Rows are points. Each copy is the shape, with its points in the same order, stretched, turned, moved and blurred by noise. Say if it was mirrored as well.
In the rows, 128 means zero.

Shape (7 x 2):
[[163 141]
 [ 95 120]
 [101 138]
 [149 156]
 [123  66]
 [ 82 149]
 [122 128]]
Copy 1, 7 rows:
[[ 93 171]
 [143 111]
 [144 120]
 [112 166]
 [ 95  88]
 [160 126]
 [122 131]]
Copy 1 is: mirrored
Copy 2, 7 rows:
[[161 183]
 [124  98]
 [148 100]
 [179 167]
 [ 62 131]
 [162  78]
 [138 128]]
Copy 2 is: mirrored

Shape (7 x 4):
[[127 172 130 146]
 [151 126 116 127]
 [ 46  88 154 158]
 [121 157 115 146]
 [ 67 113 180 132]
 [151 136 111 117]
 [115 147 111  98]]
Copy 1 (7 x 4):
[[139 110 109 148]
 [136 125 149 120]
 [ 60 161 110 213]
 [147 131 101 145]
 [ 53 114 145 205]
 [147 125 146 114]
 [142 128 170 160]]
Copy 1 is: only turned
Copy 2 (7 x 4):
[[169  91 142 125]
 [132 141 149 134]
 [103  83  68  82]
 [147  99 144 133]
 [147 100  98  61]
 [140 132 166 122]
 [140 102 173  95]]
Copy 2 is: only turned
Copy 3 (7 x 4):
[[113 162 120 118]
 [130 113 130 147]
 [167 140  94  63]
 [119 161 103 126]
 [144 139 151  62]
 [128 124 137 154]
 [151 149 144 131]]
Copy 3 is: only turned
Copy 4, 7 rows:
[[126 124 137  84]
 [149 130  89 120]
 [117  72 212 138]
 [132 103 127  91]
 [ 91 114 202 138]
 [137 132  80 125]
 [ 81 111 105 142]]
Copy 4 is: mirrored

Shape (9 x 6):
[[125 147 162  79  94  96]
 [154 148 103 161 137 152]
 [160 116  79 111 172  96]
 [117  93 136 138 124 117]
 [144 117 163 100 124 121]
 [129 148 141 105 143 115]
 [ 91  93  77 156 142 153]
 [110  98  98 145  87 165]
 [162 148  95  80 120 188]]
Copy 1 (9 x 6):
[[168 121  74 167 151  98]
 [113 126 158 138 110 166]
 [181 133 115 153  77 194]
 [162 150 135 112 138 114]
 [145 128 102 127 105 100]
 [146 126  88 131 131 142]
 [139 182 163 109 148 166]
 [128 168 175 150 142 121]
 [ 83 142 123 182  65 149]]
Copy 1 is: mirrored
Copy 2 (9 x 6):
[[119  70 125 156 169 140]
 [118 153 106 100 153 119]
 [111 176 162 143  95 152]
 [154 134 105 156 130 152]
 [155 101 141 134 147 145]
 [123 111 144 137 142 118]
 [129 170  77 122  82 123]
 [129 129  49 108 127 141]
 [105 109 121  42 114 112]]
Copy 2 is: only turned
Copy 3 (9 x 6):
[[ 73  66 115 110 132  84]
 [155 174 147  78 142 130]
 [159  99 211 107 114 133]
 [146 120 153 156 171 120]
 [138  88 121 107 166 100]
 [136  97 125 111 112  94]
 [157 162 160 174 122 168]
 [104 159 135 139 167 170]
 [113 123  96  43 113 173]]
Copy 3 is: only turned
Copy 4 (9 x 6):
[[ 95 165 140  78 115 182]
 [153 103 137 173 150 109]
 [112  75 153 148 168  47]
 [ 99 139 110 125 116  90]
 [108 149 146 106 110 137]
 [124 151 148 107 144 129]
 [ 99 128 103 175 166  62]
 [ 84 132  98 178 129 134]
 [116 132 190 202 156 175]]
Copy 4 is: only turned

Shape (12 x 8):
[[111 167 157 105 169  84 126 116]
 [161 111 124 113  97 127 128 185]
 [ 85 148 182 125 142 109 148 126]
 [153 109 120 117 107 120 112 133]
 [116 140  74 152  74 173 103  93]
 [131 113  81 141 109 141 114 158]
 [122 133 131 148 110 124 104  84]
 [132 104 116 152 138 176  73 109]
 [115 172 160  94 150 131 145 105]
 [ 92 160 133 120 158 100 127  91]
 [173 108  94 152 122 128 155 143]
 [ 85 130 126  91 134 110 160  84]]
Copy 1:
[[159 124 121 123 220 149 103  99]
 [146 153 122  96  54  86 143 102]
 [132 144  76 143 175 157  87 126]
 [126 124 127 103 109  95 150 107]
 [145  90  85  79  75 158 164 161]
 [156 133 133  99  65 109 180 148]
 [117  83 100 105 153 131 128 144]
 [ 77 109 174  62 106 138 143 147]
 [139 137 102 124 176 197  88  84]
 [156 115 105 136 210 161 126 123]
 [148 106 168 158  65 124 160 139]
 [134 154  73 174 186 160 155  96]]
Copy 1 is: only turned
Copy 2, 12 rows:
[[ 99  84 104 138  78  99 187 135]
 [133 127  99 154 183 132 110 118]
 [ 96 111 145 110  91  96 151 158]
 [131 131  82 132 148 150 122 112]
 [140 174 163  72 170 180 140  90]
 [154 143 141 138 159 151 120 104]
 [115 140 126  83 116 168 134 102]
 [109 170 142 125 131 190 113  76]
 [ 83 115 105 120  96 106 197 140]
 [108 104 134 116  71 113 187 133]
 [137 140  93 139 150 104 101  89]
 [119 136 100 106  81 107 197 154]]
Copy 2 is: mirrored
Copy 3, 12 rows:
[[180 109  53 116 126 139 108 138]
 [ 39 113 121 132 133 140 135 139]
 [160 147  45 106 124  99 118 113]
 [ 76  96 140 134 120 128 114 121]
 [ 91  98 178 168 156  77 105  95]
 [ 75 102 129 178 122 122 147 132]
 [130  98 130 124 126  80 108 113]
 [123 132 160 157  98 103 131 156]
 [165 142  97 105 152 140 106 100]
 [194 101  71 137 130 110 113 108]
 [ 84  87 147 121 134 129 178 114]
 [170 113 103 135 133 116 120  52]]
Copy 3 is: mirrored
Copy 4, 12 rows:
[[119 103 150 119 181  79 107 147]
 [126 142  89  73  95 159 110 180]
 [122  88 145 158 183 143 137 169]
 [150 142  98 111 120 130 123 132]
 [189 161 144 151 122 167 164  28]
 [168 152 125 107  99 148 108 114]
 [177 128 135 157 160 128 159  83]
 [177 177 139 184  78 128 159 102]
 [102 118 148 143 151 114 132 128]
 [145 104 160 153 183  93 118  99]
 [142 117 116 111  69 125 113 101]
 [135 108 128 163 189 124 112  86]]
Copy 4 is: only turned

Shape (16 x 11):
[[136 134 118 141 249 118 106 137 116 112 134]
 [136 118 150 137 116 124 127 132 118 115 116]
 [113 123 112 132 115 134 161 132 126 151 129]
 [127 132 138 108 130 125 148 116 130 116 123]
 [148 130 141 138 129 126 111 138 112 132 126]
 [111 119 148 135 135 115 123 134 116 119 138]
 [115 174 145 133 151 117 106 120 138 143 117]
 [128 134 141 138 126 137 112 133 148 144 173]
 [111 128 137 106 126 137 108 119 117 113 122]
 [131 140 124 112 116 111 121 127 143 114 122]
 [111 126 114 142 123 158 108 129 123 109 168]
 [127 124 139 137 121 118 110  95 133 113 119]
 [119 160 138 134 121 127 148 128 126 112 127]
 [113 157 138 121 156 163 111 119 182 120 137]
 [109 125 131 127 116 135 110 129 155 114 119]
 [122 134 140 142 122 120 113 138 124 115 139]]
Copy 1, 16 rows:
[[142 147 138 170 166  51 155 167 108 164 139]
 [141 128 124 138 122 158 139 136 129 118 133]
 [119 170 111 104 121 145 132 109 133 133 118]
 [121 129 118 132 150 146 125 133 137 129 113]
 [134 130 125 140 113 134 135 156 136 125 126]
 [156 121 127 141 119 123 141 118 129 150 131]
 [154 114 109 166 109  94 135 130 165 107 143]
 [110  98 124 152  99 106 119 134 150 164 145]
 [152  93 129 122 126 118 133 124 121 115  99]
 [120 105 104 122 132 132 120 143 135 123 130]
 [119  98 117 130 102  97 152 120 103 168 114]
 [140 106 109 146 122 142 109 111 102 116 133]
 [127 138  98 150 122 138 158 129 152 135 131]
 [101  69 131 163 130  83 131 132 153 116 159]
 [131  89 124 125 115 122 129 116 126 112 146]
 [142 111 114 144 108 122 147 132 134 144 139]]
Copy 1 is: mirrored
Copy 2, 16 rows:
[[ 84  49  59  51 122  67 118 131 129 110 164]
 [137 112 149 118 136 136 144 124 110 122 134]
 [135 174 128 121 138 127 124 123 146 127 125]
 [138 125 136 123 107 132 139 108 148 136 131]
 [137 100 122 110 153 132 128 136 123 116 136]
 [122 110 143 111 142 121 157 124 133 132 131]
 [129  99 119 110 105 127 147 157 183  90 131]
 [124 122 107 168 164 128 147 147 148 122 137]
 [136  92 134 119 121 122 158 133 145 140 105]
 [154 109 143 137 116 107 130 111 148 118 112]
 [129 112  90 148 172 109 172 124 125 122 107]
 [112 108 146 137 109 124 148 125 128 108 106]
 [148 134 124 114 124 141 166 108 153 103 133]
 [132  92  82 173  89 114 161 157 155 105 142]
 [143 112 138 153 115 105 153 137 130 119 115]
 [139 109 130 125 151 119 159 124 134 114 124]]
Copy 2 is: mirrored

Shape (18 x 12):
[[ 79 137 158 132 159  95  96 130 123 100 171 150]
 [112 129 116 133 140 131  84 136 114  90 163  98]
 [132 112 109 158 102 168 147 107 167 171  78 138]
 [125 176 128 129 175 101 128 153 125  94 144 111]
 [101 113 104 133 112  89 137 137 128  96  97 121]
 [135 141 146 118 138 107 102 147 155  44 174 126]
 [121  77  90  88 140 158 181  53 163 132 112 136]
 [123  68  83 129 108 103 131 105 159 172  80 136]
 [147 147 160 133 149 116  88 120  90  73 123 130]
 [102 151  80 183 114 123 110 136 130  83  97 118]
 [103 138 108 114  93 120 115 170 108 126 104 114]
 [107 160 105 130  96 101  90 169 147 113  97 129]
 [123 147 126 165  84 114 123 178  98 114 113 177]
 [139 108  66 120 116 142 118  95 163 143  81 149]
 [120 112 111 140 160 122 105 186 122  97 117 148]
 [122 126  65 108 131 147 132  81 141 131 112 161]
 [115 107  85 132 105 100 125 163 122 115 156 109]
 [149 100  52 138  98 100 147  99 155 173 103 128]]
Copy 1 (18 x 12):
[[125 113 143 106 206 137 144 135 148  97  83 119]
 [116 126 168  87 151 108 122 150 120  98 122 156]
 [159 115 128 121  72 126  82 110 109 183 127 153]
 [122 150 131 110 158 147 173 131 113  64  97 126]
 [123 131 145 123 126 120 141 112  81 172 137 156]
 [115 152 176  79 178 122 132 106 113  94  89 118]
 [118 121 122 159  94  63  91  71 107 154 101 176]
 [101 113 126 159  88 133 101 112 105 200 127 168]
 [ 96 121 141  94 156 113 148 113 145  87 124  89]
 [163 157 163  97 113 124 139 143 106 181 163 171]
 [138 109 167 121 117 132 120 143  73 146 151 147]
 [150 127 190 114 119 162 138 139  94 165 145 147]
 [154 138 138 119 151 158 104 140 103 163 151  92]
 [124 132 158 154  76 114 101 114 124 186 138 163]
 [114 126 156 113 136 100 134 173 109 134  99 114]
 [135 140 149 167 106 104 103 112 136 158 137 161]
 [116 144 148 120 142 139 102 144  79 138 131 164]
 [106 156 115 170  87 167  93 102 106 180 147 178]]
Copy 1 is: only turned
Copy 2:
[[111 165 120 145 125  90 120  92  48 123 143 135]
 [182 163  95 114 130 110 141 127  66  86 115 138]
 [ 96  97 107  88 129 135 124 153 172 139 126  78]
 [180 145 152 102 140  91 157  87  78 131 151 158]
 [119 126 126  64 157  93 113 150  88 145 109 120]
 [190 177 141 120 131 106 116 112  33 145 143 111]
 [107  28 122 150 105 146  76 194 120  98 111  65]
 [ 58 105 127  49  93 124  97 184 144  98 113 102]
 [154 164 127 132 146 118 178 138  72 160 135 140]
 [178 126  85  55 193  81 139 125  84 142 137 117]
 [145 153 137  80 170 103 155 137 116 100  93 136]
 [151 166 143  49 166  87 161 124 100 122 132 109]
 [ 98 194 140  71 207 124 148 121 107 153 131 146]
 [108  82 124  74 142 133 128 194 135  90 128  80]
 [119 166 145  76 176 146 167 107  59 114 117 150]
 [125  69 116 125 154 132 123 190 117  80 137 100]
 [150 168 128  62 140 121  98 132  90  82 110 147]
 [109  94 129  40 102 120  78 196 167  82 128 123]]
Copy 2 is: mirrored
Copy 3, 18 rows:
[[121 149 128 158 161 175 149  94 140 153 161  67]
 [ 97 104 144 135 142 167 156  86 134 157 122 108]
 [140 102 174  97  54  89  79 158 127 101 113 100]
 [130 148 106 130 175 208 133 121 166 160 113  92]
 [ 91 141 149 142 112 151 113 102  99 131 106 131]
 [104 113  82 176 149 214 155  99 181 128 162 115]
 [130 110  85 100  91  75 108  70 119  98 109  93]
 [137 125 167 131  65  77  93  97  42 134  90 114]
 [ 86 120 123 127 165 182 103 143 133 185 167  85]
 [ 65 105 184 141 128 170  92 140 122 113  88 105]
 [ 94 139 155 146  97 133 143 131 136 148 111 140]
 [ 80 128 154 160  86 154 132 169 133 147 117 109]
 [112 135 192 174 135 138 110 155 131 119 151 138]
 [104  95 144 126  75  81 104 134  74 125 102  90]
 [127 125 153 200 149 152 108  94 145 168 117 138]
 [104 110 125 126 118  87 123 126  96 112 114  71]
 [123 117 150 164 125 149 163  66 100 133 102 143]
 [149 107 161 116  88 101 116 110  31 108  84 119]]
Copy 3 is: mirrored

Shape:
[[132 158 147 121 130 120 126 153 114 123 131 147]
 [108 135 150 118 108 127 118 147 122 128 117 121]
 [135 146   7 125 133 133 140 150 114 118 147 128]
 [137 151 136 126 112 130 137 110 132 120 118 139]
 [133 153 142 155 127 128 112 131 131 127 160 128]
 [135 152 150 109 110 118 119 140 118 112 175 134]
 [142 150 148 109 113 155 125 143 106 113 157 133]
 [133 147 128 126 134 117 160 134 129 141 183 136]
 [ 73 145 151 120 120 138 121 119 138 133 114 134]
 [ 87 129 121 127 123 155 141 149 134 137 124 133]
 [136 147 141 119 117 137 116 126 125 137 124 131]
 [126 138 130 127 102 119 145 134 141 127 151 131]
 [140 155 105 121 126 129 128 142 142 112 128 125]
 [142 148 137 168 118 121 132 150 100 129 124 115]
 [135 148 112 119 130 146 128 153 136 146 119 105]
 [124 104 144 111 142 139 133 136 138 117 112 120]
 [129  97 154 113 127 120 123 131 113 149 121 131]
 [133 153 155 114 147 122 158  89 140 127 125  74]]
Copy 1 (18 x 12):
[[141 120  93 147 134 128 137 105 164 139 109 103]
 [151 117 111 109 156 134 128 123 146 123 123 145]
 [ 82  61 206 200  90 189 127  85 107 106 117  66]
 [114 135 124 109 125 131 119 118 154 160 114 104]
 [124 115  92 135 144  89 125  92  99 140 121 103]
 [148 145 110 132 167 107 119  86 134 124  93  87]
 [143 135 109 128 139 117 100  86 167 108 112 109]
 [135 128 135 180 158  69 120 119 139 136 115  72]
 [176 113 112 120 135 128  99 137 125 165 145 148]
 [171  94 137 140 127 127 109 136 142 117 159 134]
 [117 131 113 125 137 133 116 110 149 147 133 129]
 [133 128 140 123 168 107 128 115 135 126 121  93]
 [109 104 124 138 130 158 116 114 137 130 115  83]
 [106  82 101 126 149  93 158  95 146 127  98 126]
 [104  89 124 151 151 150 105 126 150 124 146 117]
 [142 133 106 130 118 141 111 174 157 100 119 139]
 [132 158 116 142 137 120 142 154 161 111 126 166]
 [100 112 119 140 156  88  69 173 151 175  71 113]]
Copy 1 is: only turned
Copy 2 (18 x 12):
[[124 142 116 154 153 113 102 128 122 123 165 122]
 [139 131 117 139 124 128 102 130 150 116 163 115]
 [121  87 130  70 160 203 150 116  85 103 145 142]
 [100 110 106 149 141 117 138 135 132 129 137 113]
 [108 129 125 146 133 101 118 131  93 124 141 138]
 [126 145 111 153 157 105 123 172 121  94 161 146]
 [114 125 111 154 144 133 101 167 121 100 163 153]
 [ 97 152 116 114 179 103 115 142 109  87 122 145]
 [123 100 131 145 127 116  90 132 165 122 139  84]
 [116 107 127 103 133 136  76 121 156 118 134 123]
 [108 128 122 155 124 137 117 143 121 127 151 110]
 [109 143 113 106 142 111 131 130 142 113 146 130]
 [113 116 136 129 148 140 142 118 119 118 175 134]
 [118 149  98 130 125 118 110  89  91 114 147 130]
 [107 130 144 121 133 160 116 116 114 108 163 117]
 [122 126 132 149 125 134 127 117 156 134 137 145]
 [136 167  99 140 110 140 114 140 146 139 123 127]
 [ 82 115 133 175 149 115 161 104 123  72 112 118]]
Copy 2 is: mirrored

Shape:
[[129 184 120 155  85  86 127 151 113 138 126 132]
 [181 158 151 116 141  74 148 123 151 128 107 141]
 [150 164 130 139 184 112 172 132 128 145  93 106]
 [112 131 108 127  59  98 169 121 150 128 111 165]
 [137 187 130 107 158 109 159 170 150 138  94 103]
 [104 165  85 121  92 142 143 139 141  97 130 161]
 [177 150 131 123 171  97 143 134 135  88 113 107]
 [131 157 143 144 147 108 165 104 157 116 106  88]
 [ 93 118 100 131  96 153 119 104  71 124 173 148]
 [112 143 152 145 120 114 154 173 146  94 150 131]
 [111 119 126 130 112 174 101  95  75 118 128 165]
 [129 120  82 138  85 140 140 126 112 159 193 180]
 [174 157 150 159 146 104 182 159 166 119  79 152]
 [ 92 123  53 154  87 106 116 149 125 122 133 150]
 [126  74 136  91 147 160 104 113  77 159 109 108]
 [146 101 152  69 140 157  91  65 147 170  97 132]
 [164  89 147 119 131 181  72  71 150 180 109 130]
 [ 78 118 118 139 139 119  97 106  93 138 166 187]]
Copy 1, 18 rows:
[[158 143 133  89  88 102 132  85  82 114 110 109]
 [108 115 204  90 128 141 128  75  94 114 107 114]
 [161 121 178 154 145 119 129 100 105 110 112 129]
 [128 137  98  86 148 143 122  92 112 128  93 156]
 [148 130 198 130 143 103 112 113  70 104 126 124]
 [138 128 112 121 137 118  90 138 107 155  99  98]
 [137  91 200 123 135 133 144 107  71 141 113  86]
 [142 124 159 135 144 163 140 107  72 112  97 124]
 [184 137  94 151 107 131 105 166 151 190 154 120]
 [137 151 140 140 164 133 135 108  84 156 144  98]
 [175 106 104 138 141 126  80 175 159 133 160  85]
 [123 155 105 157  88 122  96 127 181 197 116 139]
 [105 110 157 122 179 113 134  56  96  90  93 102]
 [169 145 104 106 105  96 153 139 123 169  81 127]
 [169  99 155 160 141 135 126 207 140 132 197 148]
 [ 93 105 187 130 140 185  87 204 150  94 146 134]
 [ 73  96 161 159 118 170  99 204 169  87 124 108]
 [190 172 140 118 129 136 120 151 194 171 149 107]]
Copy 1 is: mirrored
Copy 2 (18 x 12):
[[143 126 173 125  99 119 181 126 118 111 150  97]
 [196 138 129 171 108 143 143 149  93 153  91 119]
 [163 159 161 178 151 146 137 149 106  94  91 145]
 [144 160 153 114  77 105 123 103  88 139 162 123]
 [172 153 146 182 140 141 104 153 106  89 113  97]
 [ 87 116 142 110 104  93  96 103  87  98 158 108]
 [167 124 120 149 145 118 129 174  90 125  78 123]
 [135 172 140 165 124 139 148 170  95 113 102 138]
 [ 61 100 145  86 140  52 163  82 140 144 162 144]
 [113 142 156 114 113 106 118 139 124 125  96  86]
 [ 52  92 128  91 172 111 155  79 122 162 140 152]
 [107 103 170 101  73  68 136  86 147 128 167 159]
 [173 156 177 151 110 181 111 153  82 114  77 124]
 [116 133 146  61  92  85 135  94 120  78 171 126]
 [129 128 108 117 211 110 141 111 161 174 133 167]
 [132 139  68 165 161 169 131 121 132 192 133 176]
 [107 129  97 131 142 201 150 136 154 173 140 203]
 [ 76 120 121  96 130  92 173  48 147 145 117 131]]
Copy 2 is: mirrored
Copy 3:
[[ 95 133 127 163  95 112 134 139 124  92 135  73]
 [108 114 106 113 115 112  90 187 114  99 157 133]
 [104  86 128 135 164  77 100 117 132 114 193 145]
 [ 87 127  72 120  82 157 151 176 118 135 136 102]
 [ 65 117 129 117 146  71  73 114 142 102 193 120]
 [ 72 123 118 143  62 130 117 119 160 135 132 120]
 [105 113 148 125 108  86  89 181 127 117 151 166]
 [ 79  79 145 134 128  91 143 131  97 125 164 146]
 [117 161 127 183  84 163 178 100 140 104 106 139]
 [ 69 133 156 140  81 135 134 159 138 108 159 116]
 [128 127 112 157 116 175 166 113 159 123  81 141]
 [148 169 121 172  74 192 125 110 150 123 146 124]
 [108  78 112 113 127 113  78 196 154 139 171 128]
 [122 145 106 127  62 131 157 142 155 137 127 115]
 [142 152 107 119 178 156 167 122 136 111 126 166]
 [134 112  88  78 167 176 143 113 104 138 109 173]
 [186 103 113 100 163 198 146 117 113 176  88 169]
 [124 130 120 132  88 179 176  96 139  83 126 142]]
Copy 3 is: only turned

Shape, 16 rows:
[[162 117 130  87  98 114 147 141 194 125 191 115]
 [108 166 170 102 151 147  81  99 122 159 131  80]
 [151 128 172 114 174 147  82 163 117 134 155 136]
 [107 125 110 118  91 123 122 112  80  75 166 110]
 [142 119 134  99 136 184 150 112 129 133 146 112]
 [144  95 100  89 109 114 166 124  85 114 193  74]
 [157 160 168  98 108 115 137 113 109 144 169 161]
 [150 115 122 108  93 117 100 149 149 126 111  64]
 [163 140 134 132 151 125 135 119 126 156 134 145]
 [153 101  53 130 163 151 119 146 122 182 143 118]
 [104 105  78 114 144 100 131  74 110 124 127 154]
 [154 133 122 151 137  83 109  76  76 148 109  87]
 [ 94 142 124 127 108 110  75  94 129 113 145 185]
 [ 94  99 162  96  75 128 128 131 158 148 146 110]
 [143  84 103 120 176 194  87  95 100 159 163 118]
 [107 122 112 162 164 152  99 103 108 128 159 139]]
Copy 1 (16 x 12):
[[105 171  75 133  82 107 160 133 131 141 148 102]
 [126 129 117  70 143 193  87  93 123 111 149 172]
 [ 72 117  42 104 146 132  82  95 159 177 139 204]
 [169 122 138 156 134 117 151  69 131 119 146 162]
 [104 154 170 139 128 112 114  80 142 161 149 156]
 [107 136 150 139 121  88 205  78  96 151 128 142]
 [133 148  86 137  65 176 137 102 156 168 103 135]
 [128 130  94 100 160 117 107 136  80 143 139 116]
 [ 86 109 118 120 111 142 126 124 153 160 108 131]
 [ 87  90 165  67 147  58 150 145 162 157 135 167]
 [146  70 184 133 102 111 138 121 120 104 126 173]
 [115  55 143  97 127 175 140 118  92 137 105 123]
 [188  95 108 125  88 146  83 101 166  87 141 177]
 [159 183  92 110 101 106  98  84 129  94 129 128]
 [ 82  80 163  78 130  71  99  59 137 166 168 202]
 [110  83 142 116 140 122 116  75 186 110 145 192]]
Copy 1 is: mirrored
Copy 2, 16 rows:
[[ 63 111 156 154 154 150 103 106  62 120 138 130]
 [112  77 161  88 180 140 134 126 210 166 122 150]
 [149 128 171 169 166 126 122 126 148 124 128 122]
 [153 130 107  82 132 172 157  89  75 103  70 135]
 [137  70 131 130 139 119 174 139 111 137 149 163]
 [120  87 143 108 111 133 149  73  74  75  97 136]
 [ 98 102 163 145 175 156 131 176 106 126  82 101]
 [ 94 140 132 117 114 141 116  57 125 145 121 118]
 [110 127 143 131 128 118 115 180 130 126 129 120]
 [115 135 142 101  87  22  94 132 119 135 161 132]
 [127 144 151  57  84 145 145 169 106 147 122 147]
 [119 131 133  54  84 151 114 147 166 119  99  94]
 [133 164 145  83 145 172 117 161 101 173  86 125]
 [118  84 155 144 147 152 137  91 113 177  90 163]
 [176  76 156  85 108  69 144 142 125 150 168 138]
 [170 125 117  81 127 119 119 151 127 125 125 153]]
Copy 2 is: mirrored
Copy 3:
[[ 82  77 119 168  81 162  70  99 113 139 169  95]
 [122  81 173 133 159 125 159 147  88  91 153 136]
 [105 124 198 129 139 148 172 132 147 113 147 101]
 [160  99 113 111  93  79 162  83 130  90 149 113]
 [ 97  94 133 143 134 154  93  98 128  77 131 129]
 [109  58 106  92  56 105  91  63 122  71 175 116]
 [146  67 160 151 118 168 106 156 152 112 172 129]
 [102 146 113 131 105 114 126 129  78  93 156 113]
 [116 119 159 124 145 184  99 155 139 122 117 130]
 [ 45 131 134  89 113 156 103 108 144 130  66 151]
 [118 112  88  73 164 144 118 119 146 136 116 123]
 [169 124 134  70 135 148 135 157  86  87 122 140]
 [153 126 121 136 152 126 187 134 152 156 124 124]
 [108 115 122 154 108 120 105  87 100 138 188 151]
 [ 90 111 144 103 120 168 168  74 127  80  89 145]
 [134 133 161 111 141 136 168  93 139 133  81 134]]
Copy 3 is: mirrored
